Each row of a before or after table is a point. The points were changed in one or more steps. Then noise was added and the rows were shuffled. The steps act on how far a point lies along the listed directions, d1 being the first. Write out the steps. A step turns or swaps two directions, mirrors them in a line or flattens them onto one, adds a multiple of one to another, or multiplies one. Angles are multiples of 10 degrees, from the lower direction toward the higher: turns from -170 to 170, lines from 10 to 170 but not 90. Use the fewest steps. Two steps may share a direction if one is a turn and the other turns, adds or multiplies; they go together, in the order done. Otherwise the lowest direction goes first.
(in the rows, 128 means zero)

Directions:
(1): [161 101  92]
(2): [145 177 107]
(3): [ 87 126  91]
Before (14 x 3)
[[139 161 112]
 [181 127  68]
 [134 138 121]
 [123 140 130]
 [133 152 109]
 [140 148 107]
 [102 163  88]
 [124 130 141]
 [126 154 121]
 [144 127 120]
 [132 159 124]
 [123  98 121]
 [141 157 118]
 [140 129 131]]
After (14 x 3)
[[193 191  68]
 [135 154 116]
 [159 211  86]
 [134 122 141]
 [152 194 108]
 [118 143 114]
 [150 200  99]
 [152 186  92]
 [157 179 107]
 [104 209  44]
 [102  66 133]
 [140 147 125]
 [119 139 129]
 [143 190  93]]
Steps: swap d1 and d3; multiply d2 by 2.5

Directions:
(1): [165 159  91 106  84 119]
(2): [132 170 155  91 163  94]
(3): [140  89  87  89 164 128]
Before (8 x 6)
[[122  90 111 123 131 159]
 [136 150 121 103 104 121]
 [109 130 123 144 108 138]
 [136 141 131 110 132 115]
 [117  72  94 120 114 155]
 [138 166 139  80 116  98]
 [137 142 103 116 111 112]
 [104 117 134 171 105 128]]
After (8 x 6)
[[116 102 100 189  66 145]
 [ 93  10  84 170 101 194]
 [138 159 145  94 152  99]
 [135 141 109 114 117 107]
 [103  47 106 156 126 187]
 [146 211 165  42 151  62]
 [113 119 104 152  81 149]
 [143 161 126  92 110 114]]
Steps: add -1 times d3 to d1; multiply d2 by 2.5

Directions:
(1): [151 108  86 113 167 170 119  83]
(2): [ 97  69 168 131 147 157 103 149]
(3): [127 117 127  68 172  86 149 149]
(4): [140 143 138 116 126 185 185 162]
(5): [160 158 121 151 168 133  87 178]
Before (8 x 8)
[[129 146 140 125  89  84 140 143]
 [130 117  88 137 166 103  98 162]
 [116  81 149 141 163 158 101 113]
 [164 147  31 163 163 165  79  71]
 [136 119 123 146 108 211 199 110]
 [119 145 140 121  86  75 150 129]
 [148 106 116  96 132 171 159  90]
 [142 166 156 107 111  94 131 144]]
After (8 x 8)
[[147 131  27 155 147 150  75  41]
 [147 155 138 132  93  97 142 166]
 [116  86 151 138 164 162 105 115]
 [103  95  89 128 147  83  99 124]
 [131 117 123 142 100 209 191 100]
 [139 161 160 104 112  89 132 139]
 [158 115 115 101 143 186 154 112]
 [144 166 140 135 114 101 143 174]]
Steps: mirror d4 and d5 in the line at 150 degrees

Directions:
(1): [115 136 153  51 171 113 108 137 121]
(2): [131 205 139 137 113  77 145 128 126]
(3): [162 127 207 135 122 158 149 130 106]
(4): [ 76 133 161 126  98 143 124 143 192]
(5): [114 154 131 133 152 157 121  45 137]
(6): [176 143 102  77  89 157 148 121 156]
Before (12 x 9)
[[144 154 150 118 124  95 153 152  91]
 [177 198 100 145 105  90 148 129 100]
 [100  83 108 102 115 115 128 187 141]
 [121  97  10 115 155 123 128  94 131]
 [193 159 126 108 126  97 174 135  96]
 [ 95  89 130  98 110 130 106 195 131]
 [113 122 127 122 140  96 128 199 105]
 [ 97 146 131 111  90 181 141 135 189]
 [155 110  45 111 116 166 115  83 133]
 [118 161 162  84  98 149 124 136 174]
 [183 138  48 117 103 122 140 120 136]
 [147  92  75 152 103 172 141  90 149]]
After (12 x 9)
[[132 175 163 107 115 127 155 109 127]
 [159 201 157 168 117 106 147 109  96]
 [172  76  78 147 180 120 144 115  49]
 [140  82 116 176 158 133 107 120  65]
 [127  71 105 194 130 142 132 122 108]
 [ 58 131  82 152 139 129 111 137 154]
 [ 68 153 123 119 138 108  96 129 160]
 [147 170 190 135 140 121 167  94 116]
 [112 127  89  74 127 168 106  89 143]
 [158 134 123 179 157 123 131  83  85]
 [149 164 112  79 130 157 140  98 136]
 [125 119  79  85 139 156 129  77 138]]
Steps: turn d3 and d4 by 60 degrees; multiply d6 by 0.7; turn d5 and d6 by -140 degrees

Directions:
(1): [115 157 182 183 176 112 108 102 153 119 114]
(2): [121  70 100 162 116 121 120  54 112 135 125]
(3): [103  97 163  74 168 172 161 100 138 132 118]
(4): [130 104 184 156 108 163 116 151  73 134 168]
(5): [162 143  87 148 164 191 114 121 152 136 171]
(6): [174  74 143 124 126 133  94 151 164  78 103]
Before (8 x 11)
[[ 87 117 129  74  85  91 166 108 111 127  64]
 [133 186 121 194 115 120 116 136  57 159 166]
 [124 119  87  74 127 170 143 122 120 153 139]
 [ 97  75 116 121  98 133 151 116  45 192 147]
 [ 99 100 105 120 148 149 148  74 143 162 111]
 [112 138 149 172 103 130 133 102  69 139 163]
 [130  79 125 118 105  82 124  91 146 104  81]
 [144 149 186 114 148 115  98 184 162 111 115]]
After (8 x 11)
[[142 120 114  55 130 159 158 141 146 104 122]
 [172 130 128 175 139 214  93 134 131 114 160]
 [169  68 113  72 121 181 124 198 115 141 139]
 [120 101 128  35 161 153 173 107 130 125  87]
 [146 188 140 160 140 158 117 155 122 142 178]
 [148 124 170 143 120 131 102 193 143 116 114]
 [140  80 156 136  88 129  97 143  94 118 124]
 [117 142  80 158 141  91 113  68 147 159 125]]
Steps: turn d1 and d2 by -160 degrees; turn d1 and d4 by 120 degrees; turn d3 and d6 by 140 degrees; multiply d5 by -1

Directions:
(1): [146  82 183 182 144  95 114 140 134 128 136  80]
(2): [147 179 160  80 132  97 121  99 107 161 105  80]
(3): [126 120 125 139  34  97 122  88 156 133 132 131]
(4): [ 73 104 181  87 140 139  97  91 129 101 154 148]
(5): [122 141 176 129 137 128 186 140 182 174 129 165]
Before (14 x 12)
[[149  97 152 150 196 132 141 155 132 102 122 127]
 [127  73 181 148 195 141 153 178 127 121 165 132]
 [118 181 126  71  94 140  98  93  93 124  97 119]
 [119 149  85 113 105 147 162 124 151 124 127 155]
 [139  87 155 160 189 128 125 158 147 115 146 147]
 [127 152  96 136  51 122 127  94 107 132 124  86]
 [120 132 113  82  76 144 106  87 123 139 112 138]
 [101 105 193 123 186 139 130 157 131 129 122 139]
 [130 133 168 132 192 101 178 180 144 153 135 117]
 [162 121 147 155 190 124 161 165 152 136 130 110]
 [196 197  80 158 197 143 197 197 134 176  93 148]
 [116 160 147  90  66 113 137  90 135 144 124 119]
 [114 140 116  93  88 120 117 102 132 121 130 137]
 [156 103 152 143 190 125 191 190 159 187 126 148]]
After (14 x 12)
[[165 176   8 135  92 149 132 141 110 111 106 161]
 [121 122 106  87  37 105 108  84 107 114 145 120]
 [128 101 154 123 183 165 137 156 130 145 127 135]
 [141 138 108 100  64 107 124  75 137 112 108 136]
 [150 138 114 101  76  90  91  77 124 128 129 129]
 [146 130  75 132  68 110 124 100 144 105 129 133]
 [100 115 112 105  64 120  98  99 122 105 116 144]
 [111 125  61 127  59 107 119 125 121  91 144 132]
 [131 146 104 110 179 144 136 146 102 117 121 103]
 [118  89 146 153 166 155 139 173 121 109 149 126]
 [140  99  37 116  59 104  89 111  98 110 121 123]
 [105 128 156 144 172 182 159 174 141 125 116 182]
 [125 124 167 173 173 144 173 166 137 152 135 104]
 [123 113 155 125 179 140 139 159 131 121 134 135]]
Steps: mirror d1 and d3 in the line at 30 degrees; turn d2 and d5 by 160 degrees; multiply d4 by 0.7

Directions:
(1): [182 172 151 108 177 145 117 102 127 172 129 159 170 154]
(2): [116 175  82 138 100 132  83 130 138  84  80 167 164 123]
Before (14 x 14)
[[145 157 130 129 137 135 110 114 125 143 120 158 157 136]
 [111 132 114 132 111 128 116 133 136 101 103 134 136 132]
 [125 135 108 142 109 125 112 126 126 115 109 140 125 130]
 [107 143 101 133 113 133 119 141 124 101 110 135 140 127]
 [127 140 115 122 122 132 118 126 122 120 119 136 132 134]
 [133 142 115 125 121 129 124 125 132 131 120 136 143 129]
 [171 131 171 108 168 137 155 121 124 183 158 122 124 141]
 [125 142 113 123 120 127 112 134 137 118 119 149 142 116]
 [112 138 118 131 106 127 127 130 134 124 116 137 117 126]
 [112 139 114 137 108 128 110 142 127 103 108 143 134 122]
 [120 105 138 134 120 131 143 136 128 128 144 114 104 120]
 [137 167 117 117 135 137 112 123 127 135 109 166 162 131]
 [116 133 109 141 110 126 112 139 135 105 118 134 130 112]
 [144 142 128 126 146 134 128 117 126 133 120 129 136 133]]
After (14 x 14)
[[ 94  75 135 142 100 122 154 148 127 115 151  92  76 105]
 [178 214 123 102 170 151  92 102 128 160  98 203 203 153]
 [ 92 124  91 152  84 119 109 152 138  77 109 126 120  99]
 [236 161 211  81 235 155 160  90 119 251 176 141 158 173]
 [189 202 143 114 175 151  95  91 126 176 115 190 198 158]
 [112 133  96 149  93 122 106 132 127  96  99 141 122 124]
 [ 96 127 106 139  87 122 127 137 136 106 111 132 106 117]
 [ 90 128  95 142  87 123 110 142 137  80  93 131 128 123]
 [124 154 103 123 115 129 104 133 139 111 110 157 151 114]
 [143 154 115 122 129 134 118 119 133 136 115 149 156 134]
 [170 165 136 117 169 141 122 106 126 154 120 147 156 147]
 [ 90 135  95 145  84 124 102 151 128  77  98 142 127 112]
 [ 84 138  83 142  89 128 112 151 126  76  98 131 132 117]
 [128 150 110 123 122 133 112 123 122 118 115 141 139 137]]
Steps: multiply d1 by 3; multiply d2 by 1.6

Directions:
(1): [ 83  91 104 143 120  82  90 130 173  65 120 126 133 102 113 164 142 176]
(2): [101 151 101 222 160 167 143 126 128 135  97 153 109 138  93 164 114 111]
Before (9 x 18)
[[ 80 121  86 245 165 135 138 134 162 100  93 153 120 114  90 188 118 150]
 [ 84 139  89 243 160 159 131 145 146 120  93 137 110 157  81 152 131 118]
 [108 173 102 234 191 203 155 108 121 184  97 158 100 162  88 153 108  94]
 [127 142 140 173 142 158 139 110  97 152 109 128 111 144 135 136 128  92]
 [172 151 127 115 109 151 141 119  96 159 121 135 123 152 115 109 116  90]
 [113 125 118 117 113 102  97 111 156  93 136 120 123 127 125 143 146 154]
 [126 168 121 240 171 196 167 141  72 155  86 172 118 156  84 158 105  80]
 [119 137 133 151 136 145 154 111 117 150 141 123 110 117 110 143 127 104]
 [121  77 118 118 103  65  99 131 173 112 134  87 128 101 129 137 149 167]]
After (9 x 18)
[[119 124  91 170 116 123 111 121 139  98  99 144 121 130  87 160 126 128]
 [ 88  62 120 119 108  47  72 147 156  26 121 131 157  92 114 169 152 198]
 [114  79 130  65  93  64  84 152 165  78 150  87 150 129 144 100 164 175]
 [158 154 142  93 114 140 131 110 116 151 145 119 121 149 138 106 133 110]
 [ 78  68 112  97 119  57  60 115 200  64 137 110 141  99 123 152 155 205]
 [181 136 147 111 118 138 157 131 107 205 141  93 119 140 144  90 126  98]
 [105 105 128 130 122 109 128 117 144 113 150 114 119 101 113 152 140 135]
 [150  80 152  30  97  59 113 135 152  99 160  96 157  98 173 103 145 179]
 [ 99  96 132 144 122  99  95 111 137  94 114 117 122 115 134 150 149 141]]
Steps: turn d1 and d2 by -130 degrees

Directions:
(1): [141 160  99 120 168 127 140 159 106 148 139 123 112 135  57  77 205 125
 103 146]
(2): [ 96 110  72 136 143 146 154 151 100 110 150 214 174 151 158 127 118 133
 105 166]
(3): [131  65 121 102 137 124  87 148 143 140  88 134 138 164 144 136 179 209
 132  96]
(4): [ 47 138 158 121 102 138 107 139 137 141 131  86 195 132  89 134 132 146
 143 184]
(5): [112 115  85 115 142  52 129 155 112 192 128 110 100  74 155 148 109 140
 140 168]
Before (11 x 20)
[[ 57 106 174 124  76 181 136  97 138  74 139 159 220 146 149 152  67 122
  146 147]
 [102  84 102 111 127  94 112 162 140 157 124 125 121 133 178 145 114 195
  139 128]
 [ 78 110 146 107 113 128 103 133 145 136 110 112 174 121 109 150 118 154
  129 175]
 [155  96 112 121 145 112 119 136 145 145 107 122  89 132 131 124 185 165
  128  89]
 [110 120  73 125 152 101 144 169 109 143 153 154 129 131 127 127 130 131
   99 150]
 [ 98 116 123 119 144 131 116 184 123 164  99 137 149 136 100 107 175 163
  124 140]
 [ 52 141 135 155  97 169 126 135 109 113 143 107 206 132 104 125 104 111
  139 154]
 [148 131 135 110 126 109 120 108 153 117 130 108 108 123 111 116 139 124
  115 103]
 [106 111 105 155 132 139 144 131 111 113 136 153 163 130 145 130 111 158
  135 141]
 [ 95  58 123 113 113  78  95 141 144 175  87 114 132 103 185 179 106 202
  143 138]
 [118 103 112 110 146 151 105 165 146 142 111 145 145 143 103 119 174 181
  133 133]]
After (11 x 20)
[[ 30 100  82 119 114  15 127 162 108 232 130  94 134  25 187 193  44 155
  155 248]
 [157 169 148 175 101 177 155  92 114  76 148 113 123 122 120 112  80  47
  129  78]
 [111 151 132 131 120 111 146 116 124 133 134 120 127  81 120 143  69  80
  123 178]
 [ 95 162 151 133 128 113 133 163 124 173 122  88 126  88  82 111 132 106
  136 161]
 [ 99 159 157 125 120 157 121 143 150 138 135  91 149 112  67 115 135 120
  149 162]
 [127 125 113 110 136  48 112 156 129 195 128  57  77  81 121 148 118 139
  133 133]
 [148 146 224 147  66 224 153  44 155  19 140 150 155 152 143 132  48  62
  136  57]
 [118 119 107 110 134 129 125 126 142 105 140 155 148 150 114 108 153 140
  102 128]
 [133 128 154 156 113 128 128 106 134 122 123  87 122 106 131 134  97 144
  156 111]
 [ 69 113 110 126 134 112 122 155 136 156 127 114 151 129 105 125 174 164
  129 169]
 [ 50 120 101 112 116  43 121 176 130 207 143  72 118  68 167 163  69 164
  160 195]]
Steps: mirror d1 and d2 in the line at 170 degrees; turn d3 and d4 by 90 degrees; multiply d5 by 2.5
